Every row gives one point. The window is the flat piece filled in between its corners: a triangle in 3 columns, a solid with four corners in 4, and so on. A path goes straight from each point to the next, and from the last back to the first. List the points from which the path goes on through the window.

Window:
[[ 17 -21 -21]
 [-57  20   0]
 [ 19  21 -27]]
Path:
(1): [-48   0  42]
(2): [ 22 -10  -9]
(3): [  3 -18 -39]
(4): [-20 -12 -39]
(5): [ 26 -16 -13]
(6): [-11  33   7]
(7): [-34  14 -38]
(8): [ -5  15 -57]
(9): [ 1 34  7]
(10): [-32  40   7]
(11): [-60  16 -34]
(12): [-55  18 -22]
Through the window after points: 2, 4

Window:
[[-80 -12  39   5]
 [ 12   2   7 -22]
 [  7  24 -51  -8]
 [ 12   2   9  12]]
Path:
(1): [-11 -46   3  -7]
(2): [ -5  10  26 -15]
(3): [-20  31 -23  -6]
(4): [-23  -9 -35 -12]
(5): [-18 -26 -35  -8]
(6): [ 9 51 13  9]
(7): [-1 29 10 -2]
(8): [-74 -39  -2   7]
(9): [-57 -42  -5   3]
(10): [-37  37  24  -2]
(11): [-28  46  22 -12]
(12): [-68 -43  -3   2]
(13): [-32 -45  -1  -2]
(14): [ -9  42 -16 -19]
(15): [-17  24  54  11]
(16): [-55 -27  -3 -19]
Through the window after points: 5, 7, 9, 15

Window (6 x 6):
[[ 89 -17  -7  34 -41 -40]
 [-31 -11  36 -12  12 -23]
 [ 30  14  11  18 -60 -39]
 [-19  19  20  27  24 -29]
 [ -7  13   0 -16  19   7]
 [-36  -1 -12 -12  16 -32]]
Path:
(1): [-21  29 -36 -30  68 -60]
(2): [ -4  17  16 -10  22 -39]
(3): [-30 -17 -13   0 -20  -9]
(4): [ 44 -35  -5  43 -43 -30]
(5): [ 66  15  -5 -12  -9 -36]
(6): [ 35  28  -6 -30  28 -24]
(7): [-20 -17  16  13 -33 -12]
(8): [-21 -13  10   7 -24 -18]
Through the window after points: 2, 8

Window (8 x 8):
[[  5   7 -48 -29   5 -33   1 -10]
 [ 12  -5 -31 -30 -49  30   9  35]
 [  3 -16  70  26 -23 -49 -16 -13]
 [ -1  -8  44  13 -22 -23 -65  51]
 [ 63   4  32  63  16  22  -9 -56]
 [-29  34  26 -46  -7 -47 -36 -23]
 [-27 -30  35 -19  46  -1 -48 -30]
 [-26  63 -48 -14  56   1  48  13]]
Path:
(1): [ 19   1   7 -53  -6 -13   5  24]
(2): [ 35  27  71 -17  20 -28  -5  -2]
(3): [-41 -41  -2  18 -53 -25 -65 -35]
(4): [-11  -9 -18  29  -1   3 -56  11]
(5): [ 15  -3  36 -19   7 -10   1   9]
(6): [ 36 -11  21 -59  12 -56   2 -22]
(7): [-35   9 -12 -17 -20  -2 -21  30]
(8): [-13  -2 -16   1 -13   0 -16 -28]
(9): [ 25   9 -14 -47   6 -43  -1  50]
(10): [ 58  13  34   4   6  -1 -20  12]
(11): [-23 -21  10  26 -19 -19 -39  24]
(12): [ -3  13   7  38  13   2 -28  -3]
(13): [ 51 -22  34   7   2   0  -6   4]
(14): [ 37   0  -9 -40  16 -13 -10   3]
(15): [-55  -3 -13  23   7 -21 -20 -40]
(16): [ -1   5 -44  -9 -14  -8  -5  -3]
Through the window after points: 8, 14, 16
